Every row gives one point. Each copy is the shape, with its points in the same order, turned, moved and blurred by noise. Is it also mirrored, or only turned?
In the rows, zero is written as 128.

Shape, 5 rows:
[[214 119]
 [105 147]
 [113 127]
 [ 83 113]
 [116 117]]
Copy 1:
[[156 206]
 [107 104]
 [127 111]
 [133  73]
 [141 114]]
Copy 1 is: only turned
Copy 2, 5 rows:
[[141 203]
 [105  96]
 [130 103]
 [139  72]
 [138 107]]
Copy 2 is: only turned
Copy 3 (5 x 2):
[[ 53 153]
 [165 133]
 [148 116]
 [172  93]
 [142 108]]
Copy 3 is: mirrored
Copy 4:
[[149  28]
 [101 127]
 [128 120]
 [128 159]
 [131 121]]
Copy 4 is: mirrored

Shape (7 x 2):
[[137 166]
 [133 192]
 [164 154]
 [100 172]
 [117  79]
 [ 90  92]
 [130 119]]
Copy 1:
[[178 117]
 [204 119]
 [168  90]
 [189 154]
 [ 94 143]
 [108 170]
 [136 119]]
Copy 1 is: only turned
Copy 2, 7 rows:
[[143 162]
 [135 189]
 [164 146]
 [ 99 159]
 [126  64]
 [100  85]
 [137 110]]
Copy 2 is: only turned
Copy 3, 7 rows:
[[102 110]
 [ 73 112]
 [123  91]
 [ 85 153]
 [190 146]
 [158 174]
 [142 135]]
Copy 3 is: mirrored
Copy 4 (7 x 2):
[[112  97]
 [ 87  84]
 [137  82]
 [ 84 124]
 [171 162]
 [144 179]
 [145 128]]
Copy 4 is: mirrored

Shape (9 x 3):
[[149 131 132]
 [154 157 181]
 [118  89 105]
 [134  75 134]
 [ 65  74 171]
 [ 79  84  98]
 [116 131 140]
 [154 139 119]
 [127 137 149]]
Copy 1, 9 rows:
[[141 109 101]
 [192 129 109]
 [ 97  75 115]
 [126  58 114]
 [154  48 180]
 [ 89  74 161]
 [141 112 129]
 [129 124  90]
 [155 113 122]]
Copy 1 is: only turned
Copy 2, 9 rows:
[[126  90 103]
 [112  43 133]
 [167 132  97]
 [179 101  85]
 [222  98 150]
 [184 155 120]
 [138  99 134]
 [112  98 101]
 [135  85 132]]
Copy 2 is: mirrored

Shape (6 x 3):
[[105  94 114]
 [135  95 124]
 [130 116 181]
 [104  93 119]
 [104 203 112]
 [191  87 118]]
Copy 1, 6 rows:
[[130 136  73]
 [152 129  98]
 [113 107 140]
 [129 130  75]
 [ 92 216 135]
 [205 124 122]]
Copy 1 is: only turned
Copy 2 (6 x 3):
[[123 111 138]
 [131 116 107]
 [180 151 107]
 [128 110 137]
 [115 218 154]
 [115 121  52]]
Copy 2 is: only turned

Shape, 9 rows:
[[195  99 145 162]
 [152 179 156 132]
 [ 76 109 105 113]
 [191  88 154 131]
 [ 83 112 130 140]
 [ 56 107 112 108]
 [169 108 155 117]
 [161 179 120 112]
 [155 157 108 130]]
Copy 1 (9 x 4):
[[205 105 159 163]
 [116 144 163 182]
 [125 128  87  94]
 [206 128 176 138]
 [123  98 105 106]
 [101 117  84  80]
 [171 140 163 130]
 [131 166 135 177]
 [138 150 111 169]]
Copy 1 is: only turned
Copy 2 (9 x 4):
[[176  71 125 108]
 [192 151 163 124]
 [ 96 155 116 170]
 [150  69 142 100]
 [120 158 100 146]
 [ 86 169 109 169]
 [145 102 156 109]
 [181 136 181 159]
 [174 124 156 166]]
Copy 2 is: mirrored
Copy 3:
[[211 116 162 129]
 [138  89 169  77]
 [ 97 110  85 150]
 [211  86 144 137]
 [107 109 126 160]
 [ 80 104  87 161]
 [185  80 132 122]
 [138  95 125  57]
 [141 114 126  81]]
Copy 3 is: only turned
Copy 4 (9 x 4):
[[163  58  93 136]
 [ 81 108  95 134]
 [147 175 167 125]
 [169  73  81 102]
 [143 130 174 121]
 [144 176 183 111]
 [150 100  90  96]
 [ 91 139  78 148]
 [121 137  96 154]]
Copy 4 is: mirrored

Shape (8 x 4):
[[ 94 160  71 103]
 [126 139 110 195]
 [ 78 119 134 106]
 [127 110 106 192]
 [158 117 166 158]
 [112 132 133  95]
 [ 87 176 164 188]
 [150 159  86 118]]
Copy 1, 8 rows:
[[110 176 132  73]
 [ 73 100  85 110]
 [145 116 159  71]
 [ 95  97  69 100]
 [126  76 110 149]
 [139 135 152 105]
 [ 55  65 151 106]
 [104 171 113 128]]
Copy 1 is: only turned
Copy 2:
[[105 154  77  76]
 [105 153  98 180]
 [ 88 147 150  90]
 [ 87 132 104 182]
 [138 114 154 170]
 [120 131 141  90]
 [121 208 145 168]
 [142 124  79 110]]
Copy 2 is: only turned

Shape:
[[170 146 110 164 154  87]
 [155  75 153 141 149 177]
 [ 51  89  72 103  97 175]
 [107 119 174 146  87 137]
 [141 149 169  86 107 104]
 [ 97 141  94 143 124 115]
 [150 154 135  86  77 162]
 [146 105 165 113  35  97]
 [113 144 134 123 127 122]
 [122  92  92 105 124 187]]
Copy 1:
[[103 157 127 190 121 126]
 [128  84 140 122 137  56]
 [158 123  58  31 106 108]
 [144 133 170  86 135 123]
 [118 117 178 115  64 143]
 [120 159 101 107 116 143]
 [154  69 142 104  86 165]
 [208 138 188 107  79 147]
 [109 135 136 108 103 136]
 [144  84  80  89 107  92]]
Copy 1 is: mirrored
Copy 2:
[[169 136 145  95  69 152]
 [115 155 185 178 127 175]
 [ 83 125  65 160 193 134]
 [153 149 153 179 134  89]
 [171  89 180 136 138  99]
 [134 141  96 115 126 117]
 [194  97 147 166 175 141]
 [177  77 143 208 118  80]
 [149 131 144 126 135 108]
 [111 131 119 161 168 178]]
Copy 2 is: mirrored
Copy 3:
[[ 66 135 129 161 114  82]
 [131 118 102 190 137 167]
 [119 146  90  63 171 215]
 [129  74 164 113 116 162]
 [163 111 146 102  93  97]
 [ 85 146 137  94 134 138]
 [158 131 110 100  61 150]
 [135  46 119  79  82 122]
 [117 137 145 106 120 132]
 [139 149  76 128 131 190]]
Copy 3 is: only turned

Shape, 9 rows:
[[ 84 159 152 154 202 119]
 [102 104 105 182 156 150]
 [158 102  73  80 114 145]
 [152 109 167 133  77  70]
 [170 112  66 129  99  85]
 [110 159 145 182 107 149]
 [126  95  83 158  94 190]
 [150 156 132 150 147 108]
 [149 108 129 139 181 140]]
Copy 1, 9 rows:
[[175 161 139 150 205 170]
 [125 106 107 137 188 149]
 [154  44 150  75 108 126]
 [102 156 186 110 121  96]
 [125  57 199 126 134  91]
 [125 153  97 177 124 123]
 [109  70  82 117 131 121]
 [147 135 159 159 144 142]
 [137 103 142 120 164 189]]
Copy 1 is: only turned
Copy 2 (9 x 6):
[[170  98 146 173 210  99]
 [130  82 181 154 130 135]
 [167 153 121  98  73 152]
 [ 67 117  83  90 127  94]
 [120 164 125 133  57  98]
 [ 85 108 192 112 174 114]
 [122 112 198  80  89 156]
 [125 147 132 147 147 114]
 [142 120 120 153 146 170]]
Copy 2 is: mirrored

Shape:
[[137 171 176 108 109 183  84 163]
 [ 90 104  60 133 181 109 141  51]
 [ 97 116 143 110 121 129 137 175]
 [151 123 146 139 112 200 140 194]
 [109 154 132 116 112 169 164 132]
 [134 128 206 118  91 169 140 124]
 [117 116 153  82 100 155 120 149]
 [125 112  85 184 156 139  84 150]
 [151 114  97 129 207  86 150 101]
 [109 180 158 116 134 177 135 156]
 [144 138  48 140 181  83 136  95]
 [133 142 160 151 117 162 135 142]
 [139  95  57 104 191 139 132  84]
 [147 160 141 106  66 149 141 131]]
Copy 1:
[[109 179 116 183 103 167 114 103]
 [154  92 144  27 159  85  84 144]
 [108 169 118 123 119 121 155 156]
 [ 80 151 133 177 161 172 156 148]
 [113 160 175 122 133 139 145 118]
 [ 87 128 173 167  74 147 145 125]
 [112 163 122 123  95 162 151 125]
 [118 107  80 138 191 101 105 147]
 [165 108 149  79 151 122  80 213]
 [111 194 157 155 133 142 119 130]
 [196 103 137  79 185 100  90 174]
 [103 141 157 161 128 127 132 133]
 [144  92 136  43 173 153  86 163]
 [153 146 157 160 105 156 168 102]]
Copy 1 is: only turned
Copy 2, 14 rows:
[[105 133 142  35  68  88 142 170]
 [167 107  90 172 140 200  74 128]
 [119 107 122 122 103 103 179 170]
 [102 124 166  49 140 115 177 184]
 [158 146 131  82 103 150 175 155]
 [140 143 185  72  88 102 175 114]
 [115 102 118  77 102 106 177 135]
 [ 86  89 151 122 134 151  82 192]
 [170 130 102 152 177 127  71 150]
 [148 148 136  64  83 114 153 191]
 [125 144  77 159 178 162  71 159]
 [122 142 168  92 104 116 141 152]
 [158  83  83 121 172 166  88 133]
 [106 169 124  67 101 115 170 113]]
Copy 2 is: mirrored

Shape:
[[142 140 129 132 119 116 154 164]
 [135 189 179 154 130  72  96  86]
 [132 106 102 119 195  87 124 105]
 [ 98 154 168  96  91 131  59 169]
 [135 137  68 168 190 103  77 114]
 [161  86 109 178 187  62 128 103]
 [132 112  84 111 149 132 136 106]
 [131 147 169  98 143 181  68 156]
 [164 155 149  84  96 136  50 147]
 [120 103 132 123 106 167  89 127]
 [106 122 148  83 101 145  89 160]]
Copy 1:
[[138  97 159 132 144 128 122 115]
 [ 55 115 229 159  95  84 117 114]
 [134 117 159 112 148  31 141 160]
 [ 93 119 141 117  51 141  83 144]
 [ 93 122 115 119 152  15 126 111]
 [136  78 167 135 171  11 129 129]
 [157 144 129 137 133  63 154 136]
 [ 97 139 125 134 114 135  70 178]
 [113 163 153 130  71 113  52 132]
 [129 117 101 161 101 114  97 146]
 [135 133 125 133  76 129  92 155]]
Copy 1 is: mirrored
Copy 2:
[[145 124 167 122  94  99 145 134]
 [ 94 156 192 151 153 161  71 147]
 [144  83 134 130 112 185 141 170]
 [110 148 106 150 184  66 116 130]
 [196 114 113 151 120 194  90 147]
 [175  58 184 150 106 193 112 153]
 [145  88 111  92  97 144 125 152]
 [ 98 129  76 178 121  79 102 143]
 [122 132 109 145 158  60  81 182]
 [124  88 100 123 129  89  95 117]
 [112 112  97 128 155  70 129 135]]
Copy 2 is: only turned
Copy 3 (11 x 8):
[[160 117 127 142 159 134 148 137]
 [ 57 146 124  98 182 156 189 166]
 [107  83  59 100 135 115 118 166]
 [ 76 153 166 168 144 166 109 100]
 [105 109  26 104 120 174 140 140]
 [116  90  31  85 160  96 161 138]
 [148 113  94  93 114 131 101 156]
 [ 92  95 166 126 142 198  97  94]
 [ 94 157 145 131 186 190  82 105]
 [121 134 136 102 119 144 105  87]
 [106 135 160 151 133 146  91 105]]
Copy 3 is: only turned
Copy 4:
[[135 111 139 145  96 123 157 137]
 [167 148  50 147 144  80 139  88]
 [ 96  73  67 123 151 145 130 153]
 [196 149 139  56 133  94 154 135]
 [100 111  49  97 104 145  78 150]
 [ 95  84  47 172 132 121 107 180]
 [ 88  96 129 118 143 147 111 132]
 [210 135 137  83 152 162 129 137]
 [211 106 142  78 138  97 103 113]
 [144 147 157 101 156 128 102 158]
 [167 129 164  76 150 114 149 146]]
Copy 4 is: only turned

Shape (15 x 9):
[[112 139  98 122 106 129  85 120 143]
 [130 115 154 118 177 136 125 184 156]
 [137 108  81  24 122 112  91 110 147]
 [127 111 136 157 109  93  86 117  79]
 [133 134 110 157 242  98  91 106 165]
 [134 107  92  89 109 116  93 167 149]
 [166 141 147 161 152 109 207 122 157]
 [164  44 132 105 108 174 111 162  99]
 [ 12  54 153 116 104 101 177 109 138]
 [162 118 154 102 117 158 128 177 148]
 [149 137  95 161 100 144 119 137 104]
 [ 87 109 156 161 125 111  97 123 159]
 [136 102 150 135 180 101 126 131 156]
 [116 143 142 158 188 121 116 136  70]
 [163 143 115 162 144 134 175 215 150]]
Copy 1:
[[170 112 136 104 113 121 118 141 140]
 [143 172 156 165 132 142  97  88  88]
 [175 123 112 109 136 174 114  87 209]
 [114 117 151  92 130 156 167 163 104]
 [127  81 119 127 178 110 107  52  61]
 [187 155 125 108 113 167 109 120 140]
 [106 123  91 217 143 145  93 156  78]
 [ 98 195 130 108  61 184 123 115 137]
 [ 84 128 212 120 164 173  26 194 157]
 [151 177 140 175  82 155 119 115 122]
 [135 146  99 115  98 119 138 171 107]
 [134  97 187 125 119 141  97 143  90]
 [117 118 144 154 148 163 101  97  85]
 [ 90 150 149 127 169 101 157 123  82]
 [160 198  96 182 124 132  97 146  55]]
Copy 1 is: only turned
Copy 2, 15 rows:
[[128 140 140 162 111 136 146 155 148]
 [106 156 120  88 117 115  76 130  85]
 [ 64 142 114 166 107 160 178 194  86]
 [141  80 173 147  78 150 126 116 119]
 [119 114 154  83 206 172  89 163 113]
 [ 91 143 128 171  99 108 116 167 104]
 [157 126 103 104 168  97 141  67  72]
 [ 50  96  93 131  49 106 103 102 126]
 [ 79 184 233 102  89 104 187  72  98]
 [112 140  76 116  77  94 105 125  97]
 [141 114 117 178 106 129 116  94 147]
 [139 129 185  95 106 110 134 137 139]
 [114 119 148  86 141 123 113 130  85]
 [143 126 156 113 115 192  75  81 114]
 [140 154  98 148 137  71  52  89  93]]
Copy 2 is: mirrored

Shape, 14 rows:
[[107 152 106 150 128  60 160 103 167]
 [115 129 137  98  24 166 116 112 147]
 [119 162 153  82  39 113 126  71 159]
 [143 141  39 146 141  86 127 138 145]
 [152 183  73 102 147  74 132 115  95]
 [124 150 199 112  66 163  84 132 146]
 [110 113  54 158 158  92 159 133 122]
 [ 39 156 120 128 135 142 113 129 146]
 [122 132 110 137 155  89 123 108 105]
 [ 98 138 103 151 126 175 159 149  96]
 [ 78 110  85 193 133 135 117 116  93]
 [138 156 122 166 128  52 148 155  89]
 [113 192  98 167 135 157 118 110 118]
 [123 132 109 157 179 112 153 112 128]]
Copy 1 (14 x 9):
[[111  88 128 123 154  81 105 191 125]
 [128  72  76 102  71 117 106  64 120]
 [114  73  99  98  87  55  70  83 122]
 [124  87 119 161 202 145 114 158 151]
 [103 102 167 138 212 117  73 115 129]
 [139 145 106 107  45 114  84  76 122]
 [111  84 145 129 191 149 155 174 138]
 [112 129 107  47 125 150 110 154 154]
 [111 113 176 125 157 121 121 141 149]
 [ 89 116 128  94 135 183 153 120 101]
 [ 84  89 153 111 122 185 152 159 167]
 [124  97 195 151 149 140  93 168  92]
 [ 56 135 116 120 139 161  96 134 137]
 [ 91 135 153 128 167 120 151 164 134]]
Copy 1 is: only turned
Copy 2, 14 rows:
[[ 89 210 112 129 160 100 137 134 134]
 [108 107 103 145  62  54  69 181 131]
 [ 62 159 121 126  57  50 103 166 120]
 [123 172  78 166 148 123 154 102 192]
 [118 188 100 141  87 122 174  69 148]
 [111 101  96  86  52 108  92 193 104]
 [140 165  95 157 183 119 135  88 153]
 [148 134 129  62 139  83  94 129 156]
 [110 148 103 115 139 118 149  88 117]
 [174 136  99 132 131 116  73 103 119]
 [139 123  58 116 173  97  95  84 119]
 [144 194  65 131 140 123 167 116  89]
 [121 159  71  89 107 140  84  87 153]
 [117 159 116 127 168 146 115  89 126]]
Copy 2 is: mirrored
Copy 3, 14 rows:
[[178 159 119  78  96 138  96 143 165]
 [134 106  76 106 177 182 191  82 139]
 [167 159  90  64 166 190 172  85 121]
 [182 120 130 123 127  88 116 183 156]
 [176 185 111 108 120  79 157 178 121]
 [124 134  77 152 139 208 169  75  96]
 [143 124 134 114  98  67 109 159 186]
 [125  95  75  96  90 114 107  93 106]
 [146 171 129 125 104  92 125 125 139]
 [ 89 117  62 134 115  98 140 131 166]
 [137 114  89 153 109  67 103  87 182]
 [176 184 108 142  59 113 156 149 175]
 [143 148  45 140 135 100 102 133 128]
 [118 164 122 125 101  99  91 143 153]]
Copy 3 is: only turned
Copy 4 (14 x 9):
[[144 133 204 115 178  93 127  90 139]
 [ 77 113 172  73 105 118  76 199 164]
 [114 128 214  87 140 119  39 178 175]
 [163  95 182 113 127  87 189  99 167]
 [203 118 177 123 128 143 144 106 195]
 [ 92 136 153 128 148 120  84 242 156]
 [154 106 143 107 134 100 174  69 129]
 [ 92  87 116 132 189 113 109 123 166]
 [170 117 148 145 136 120 129 112 135]
 [ 99 142  93 104 126 128 151 123 159]
 [ 98 104 115 159 109 103 143  91 127]
 [154 153 187 147 144 163 173 110 126]
 [117 143 127 156 134  97 137 123 205]
 [165 143 127 134 155  88 143 101 135]]
Copy 4 is: mirrored

Shape (14 x 11):
[[186  56 141 159 106 153  79 128  66 135 146]
 [139 156 163 128 101 151 153 125 109 114 100]
 [152 113  97  86 141 143 176 141 103 118 109]
 [172 175 104 154 146 117 162 136 106 105  89]
 [107 150 106  70 133  73  76 139 132  98  97]
 [146  89 162 138 176 108 145  47 100 109 178]
 [103  97 170 177 170  78 182 113 133 121 112]
 [ 87  95 110 121 169 131 108 137 164 110 167]
 [ 72  65 103  99 196 170 139  65 150  87  73]
 [195 143 136 107 122 109 140 132 110 156 167]
 [119  76  67  82 117 153 149  86 120 166 145]
 [154 169 154 184 104 104 117 142  73 189 160]
 [117  96 113 102 124 142  81  96 182 172  98]
 [156 125 145 129 151 144 124 153  80 180 132]]
Copy 1:
[[121  70  87 208 161 140 138  97 102 127 113]
 [ 96 116 135  79 148 135  93 144 108 151 122]
 [ 93 136 150 130 159 143 106 158 155  80 153]
 [ 86 173 156 125 130 110 103 151 143 142 100]
 [150 139 129  90  65 170 141 158 136  60 107]
 [ 83  93 162 168  98 175 167 122 104 166 204]
 [ 50 159 165 103 131 145 198 120  75 132 163]
 [173 121 161 107 130 153 194 107 131  90 177]
 [ 72  55 178  82 111 133 204 131 198  83 175]
 [141 151 104 160 139 131  93 168  94 142 166]
 [108 115  81 139 144 156 136 121 179  88 208]
 [117 166  85 143 118 102  80  83  52 161 134]
 [143  90  59  90 122 118 186 151 146  93 153]
 [112 113 110 149 143  91  98 127  79 105 157]]
Copy 1 is: mirrored
Copy 2, 14 rows:
[[113  76 121 101 122  65  65 165 154 112 100]
 [134 138 121 121 108 127 139 115 146 175  89]
 [ 84 103  82 140  84 162 137 122 147 132 141]
 [134 122 114 118  50 131 181 116 191 136 127]
 [ 87  99 217 169  82 174 122  86 147 109 138]
 [ 67 114 151  80 176 107 166 172 167 115 148]
 [102 209 150  95 115 127 166 189 168 123 144]
 [117 137 155 150 143 135 135 133 112  62 162]
 [ 39 112 140 171 117 130 198 194  53 123 146]
 [110 112 111  89 110 105 105  77 189 124 157]
 [ 43 122  85 189 129 111 118 124 141 109 155]
 [179 140 146 127 127  86 108 114 239 144 140]
 [ 72 146 163 175  98  67 105 108  96 122 161]
 [140 108 116 123 112  96  97 145 170 143 182]]
Copy 2 is: only turned
Copy 3:
[[ 99 153 118  85 136 132  42  97  75 146 121]
 [120  66 150 106 134 134 121 125 137 126 148]
 [122 137 168 134 143 135 158 100 146 121  89]
 [137 105 144 126 198 160 134 149 149 112 139]
 [152 116  68 149 106 128 143 100 182  53 133]
 [ 39 149 117 172 115 118 112 183 108 153 146]
 [111 150 158 122  98 139 121 226 134 103 157]
 [133 168  85 120 101  55 144 156 145 126 129]
 [113  97 112 158  87  70 158 198 123 105  37]
 [109 151 148 147 160 140  93  90 164 158 164]
 [132 150 106 146  86 124 138 112 130 200  77]
 [150 139 133 125 143 161  68 129 108 158 231]
 [163 115  85 138  84  94  71 139 174 151  91]
 [154 148 164 141 141 112  80  96 106 138 152]]
Copy 3 is: mirrored
